Each point is reached from the start by the listed moves, each made once or not at all, plus a little noise. Is the number of moves made odd or even? Then give how often each move was made.
In the rows, 128 means zero.

Moves:
(1): [187  86 129 141]
(2): [168 189 119 124]
Start: [138 102 149 134]
Points:
[239 121 142 143] -> even (1, 1)
[136 101 151 135] -> even (0, 0)

Moves:
(1): [214 165 140 112 138 128 126 160 137 130 123]
(2): [116 177 129 126 114 120 124 115 127 145 136]
(3): [109 129 206 121 139 124 143 124 110 127 125]
(4): [143 113 134 218 125 121 131 117 127 130 140]
(5): [132 150 115 139 206 136 125 122 125 125 131]
(6): [123 133 128 130 118 207 137 124 127 153 122]
(7): [118 130 124 122 141 116 211 120 141 121 136]
(8): [112 132 118 132 123 136 136 186 116 115 140]
Start: [130  62 114 142 103 118 130 158 150 132 129]
Points:
[ 85  92 164 145 204 116 231 201 131 108 147] -> even (0, 0, 1, 0, 1, 0, 1, 1)
[133  52 114 231 102 179 225 138 163 152 143] -> odd (0, 0, 0, 1, 0, 1, 1, 0)
[189 170 194 127 187 116 139 166 139 142 133] -> even (1, 1, 1, 0, 1, 0, 0, 0)
[221 115 116 223 189 180 221 165 164 154 141] -> odd (1, 0, 0, 1, 1, 1, 1, 0)
[141  70 104 237 195 108 211 132 158 126 152] -> odd (0, 0, 0, 1, 1, 0, 1, 0)

Moves:
(1): [176 114 149 125 129 122 151 131 137 131 122 145]
(2): [135 171 129 151 131 134 108 148 143 107 127 129]
(3): [116 119 192 118 122 137 130 143  83 113 126 117]
(4): [113 116 155 190  96 124 131 109 128 152 157 137]
(5): [121 121 134 134 175 132 132 133 141 136 129 133]
(6): [160 108 127 110 105 213  95  95 141 132 120 137]
(7): [118 134 123 131 125 160 160 140 109 121 122 145]
(8): [120 129 127 133 119 132 109 159 116 134 139 172]
(9): [118 135 150 110 117 126 144 148 173 132 132 109]
(10): [122 165 145 113 147 123 143 124 113 187 114 156]
(11): [129 143 113 111 145 125 131 124  94 132 204 101]
(12): [108 147 126 114 129 115 124  66 147 107 136 177]
Start: [135 106 131 100 158 160 164 130 109 109 139 127]
Points:
[105 148 174 168 110 166 145 177 160 124 184 159] -> even (0, 1, 0, 1, 0, 0, 0, 1, 1, 0, 0, 0)
[167 155 135  69 143 249 128 127 146  98 206  94] -> even (0, 1, 0, 0, 0, 1, 0, 0, 1, 0, 1, 0)
[ 95 169 155  64 210 188 217 193  92 183 213 174] -> even (0, 0, 0, 0, 1, 0, 1, 1, 1, 1, 1, 0)
[131 151 226 146 140 180 204  90  54  79 236 183] -> odd (1, 1, 1, 1, 0, 0, 1, 0, 0, 0, 1, 1)

Moves:
(1): [148 123 119 144 128 132 118 128 133 116 121 115 135 133 131 119 130 115
 118 159 119]
(2): [122 158 121 131 129 126 146 134 124 120 135 120 129 135 126 134 133 130
 116 126 123]
(3): [145 134 157 131 134 115 127 139 136 126 127 136 113 139 118 169 140 120
 108 108 134]
(4): [126 123 123 161 117 106 136 115 136 132 103 111 139 119  89 130 113 139
 156  98 114]
(5): [158 128 121 112 144 137 166 125 153 123 118 110 132 114 112 129 126 135
 127 131 138]
(6): [128 138 140 142 122 165 140 120 119 129 128 117 134 122 133 123 133 122
 128 130 136]
(7): [135 130 120 122 113 139 153 118 133 149 130 124 109 130 135 147 128 140
 135 147 116]
(8): [126 131 128 130 121 126 131 144 125 126 113 120 143 128 141 134 125 117
 144 123 122]
(9): [135 139 122 120 118 133 135 123 152 130 135 152 134 115 152 116 119 115
 102 122 118]
(10): [132 117  90 120 137 112 105 126 127 147 113 135 150 135 129 129 121 121
 100 133 142]
(11): [118 128 134 122 119 127 112 138 133 145 151 119 127 125 137 126 140 129
 133 132 129]
(12): [142 129 114 135 133 132 130 139 126 130 140 143 130 119 131 129 134 130
 131 137 125]
(13): [130 102 138 140 127 112 133 130 115 124 149 127 158 130 118 133 118 121
 124 132 119]
(14): [129 124 128 136 145 128 133 120 118 133 141 116 113 151 146 122 130 132
 127 118 115]
(15): [122 124 122 125 128  92 130  98 131 132 140 135 132 113 134 123 138 110
 143 129 128]
(16): [129 128 117 131 141 146 126 116 148 120 120 123 141 133 134 138 132 131
 131 141 113]
(17): [137 124 131 140 141 133 151 128 120 129  99 156 158 152 114  96 169 160
 129 130 126]
(18): [141 134 131 123 130 122 124 127 123 119 123 131 123 121 134 133 134 159
 122 116 134]
(19): [123 141 133 134 128 129 128 112 133 144 128 127 137 126 120 113 114 126
 153 135 125]
(20): [107 115 133 144 161 127 123 139 146 124 112 127 129 123 137 118 113 144
 121 151 146]
Start: [127 124 132 131 161 125 125 131 138 121  83 142 119 134 135 136 108 135
 144 107 122]
Points:
[114  87 116 203 171  86 136  70 194 156  85  97 175 112 117 129  81 135
 207 180  81] -> odd (1, 0, 0, 1, 0, 0, 1, 0, 0, 0, 1, 0, 1, 0, 1, 1, 0, 0, 1, 1)
[143 144 121 178 207 128 188  62 214 127  39 103 170  91 157 106  79 156
 192  94 101] -> odd (0, 0, 0, 1, 1, 1, 0, 1, 1, 0, 0, 0, 0, 1, 1, 1, 0, 1, 1, 1)
[223 115  90 134 197  84 170 122 159 157  63 148 145 157 159 157 189 166
 127 134 116] -> even (1, 0, 1, 0, 1, 0, 1, 1, 0, 1, 1, 1, 0, 1, 1, 0, 1, 1, 0, 0)
[157  96 133 192 218  97 146  89 179 138 108 136 134 153 158 166 107 122
 156 185  82] -> even (1, 0, 1, 0, 0, 0, 1, 0, 0, 0, 0, 1, 1, 1, 1, 1, 0, 0, 1, 1)
[176 104 138 206 215 136 204  76 206 141  39  93 148 154 120 139 164 174
 164 147 102] -> even (1, 0, 1, 1, 1, 1, 1, 0, 0, 0, 1, 0, 0, 1, 1, 1, 1, 0, 0, 1)
[249 128  76 153 217 125 207 119 184 127  70 166 182 175 150 163 158 176
  53 144  84] -> odd (1, 1, 1, 0, 1, 0, 1, 0, 1, 1, 0, 1, 1, 1, 0, 1, 1, 1, 0, 0)
[139 126 131 199 204 172 172 122 168  92  58 154 213 154 156  89 132 151
  92 176  96] -> even (1, 1, 0, 0, 0, 1, 0, 0, 1, 0, 0, 0, 1, 0, 0, 1, 1, 0, 0, 1)

Moves:
(1): [149 123 141 114 124 136 128 131 116 113 133 107 145 148 129 121 129 129
 132 114 117 150 144 131 113 127 121]
(2): [140 142 119 124 117 132 119 113 148 121 136 123 114 136 131 129 127 137
 137 140 125 118 142 132 143 122 128]
(3): [121 140 148 120 116 141 130 130 133 135 140 142 112 117 122 120 120 120
 129 132 116 125 129 135 134 122 132]
(4): [116 125 124 152 135 154 141 131 129 130 146  96 145 128  96 126 141 135
 150 105 120 116 124 127 126 120 141]
(5): [121 130 133 118 157 133 131 123 123 122 132 124 140 113 123 135 141 136
 124 139 132 140 121 141 120 150 138]
(6): [124 128 130 116 115 148 147 131 130 120 135 125 125 120 132 147 127 135
 123 131 115 126 118 123 123 131 117]
(7): [141 142 125 126 123 114 154 132 125 122 127 127 129 140 125 135 102 134
 114 133 138 129 120 149 123 122 124]
(8): [131 140 124 124 119 132 114 163 123 134 125 130 132 108 128 155 128 127
 124 123 130 120 126 136 147 126 117]
(9): [144 120 128 119 120 135 144 162 146 116 138 127 137 132 136 108 135 113
 148 142 146 130 121 140 123 123 128]
(10): [142 130 119 134 129 138 140 121 124 156 125 119 126 129 148 131 137 124
 124 121 135 131 110 137 129 142 123]
(11): [135 114 105 126 132 132 123 148 112 114 151 129 133 137 146 111 134 132
 101 127 106 111 134 150 120 138 125]
(12): [139 152 129 139 156 151 129 147 125 134 137 145 125 137 136 130 122 114
 132  99 109 125 126 111 113 123 124]
(13): [112 128 144 122 137 115 140 116 126 105 117 120 164 114 142 147 118  88
 142 141 113 100 125 140 116 125 127]
(14): [113 131 119 117 136 114 131 139 118 142 135 119 117 154 129 139 133 128
 132 134 131 125 136 129 138 123 113]
(15): [128 138 133 148 128 121 132 133 120 127 119 113 123 119 143 136 123 139
 135 128 131 126 143 122 122 137 141]
(16): [125 123 123 125 126 114 127 115 129 117 141 143 114 131 133 150 142 111
 115 114 146 143 134 140 122 141 133]
(17): [126 135 144 132 137 121 126 124 135 123 139 133 122 125 137 122 157 138
 118 124 130 126 126 130 133 108 125]
(18): [119 141 129 133 130 126 146 129 142 150 118 151 153 121 108 130 143 158
 137 134 115 151 131 147 114 150 116]
(19): [129 123 132 107 135 122 154 124 115 126 134 137 121 108 137 115 134 133
 141 111 123 121 138 136 133 135 119]
(20): [133 126 139 140 121 131 126 139 101 123 130 145 140 122 117 135 129 126
 143 151 141 137 142 128 138 132 116]
(21): [119 140 132 121 127 138 127 125 129 124 135 137 132 136 136 128 127 138
 127 118 147 122 131 129 132 131 134]
(22): [111 152 101 132 123 111 124 133 109 129 146 128 140 119 130 120 131 131
 150 136 139 155 127 123 145 119 121]
(23): [116 121 126 124 132 134 143 121 132 127 136 136 137 122 125 128 119 124
 113 124 134 133 147 130 129 117 129]
(24): [118 139 110 130 128 160 135 127 127 110 105 125 106 127 129 121 139 116
 130 125 124 133 124 151 131 130 126]
Start: [125 116 124 122 135 121 138 134 125 145 118 138 132 138 124 161 121 113
 137 153 141 117 110 117 123 139 170]
Points:
[112 163 131 145 205 148 209 181  65 122 205 150 196 181 119 192 166 162
 119 109 143 156 176 186  77 165 158] -> even (1, 0, 0, 1, 1, 0, 1, 0, 0, 0, 1, 1, 0, 1, 1, 1, 1, 1, 0, 1, 1, 0, 1, 0)
[116 204 111 113 139 168 198 186 113  62 192 193 160 140 172 130 121  63
 154 183 139 100 140 204 142  88 144] -> odd (0, 1, 1, 0, 0, 0, 1, 0, 1, 0, 1, 1, 1, 0, 0, 0, 1, 0, 0, 1, 1, 1, 1, 1)
[ 86 163 101 131 150 158 177 214  35  93 217 121 212 143 155 242 131  78
 165 109 129 115 174 148 115 133 136] -> even (1, 0, 0, 1, 0, 1, 0, 1, 0, 0, 1, 1, 1, 1, 1, 1, 0, 0, 0, 1, 1, 1, 1, 0)
[ 80 213 125 135 126 152 249 184 118 120 207 164 188 142 116 219 112  95
 216 167 154 133 159 175 112 130 149] -> even (0, 1, 1, 1, 0, 1, 1, 0, 1, 0, 0, 1, 1, 1, 1, 1, 0, 1, 0, 1, 1, 1, 1, 0)
[114 143 117 103 133 119 212 122 151 103 150 159 184 133 144 185 123 137
 104 189  92  86 134 195  98 129 137] -> even (0, 1, 0, 0, 0, 1, 1, 0, 0, 0, 1, 0, 1, 0, 0, 0, 1, 1, 0, 0, 0, 0, 1, 0)
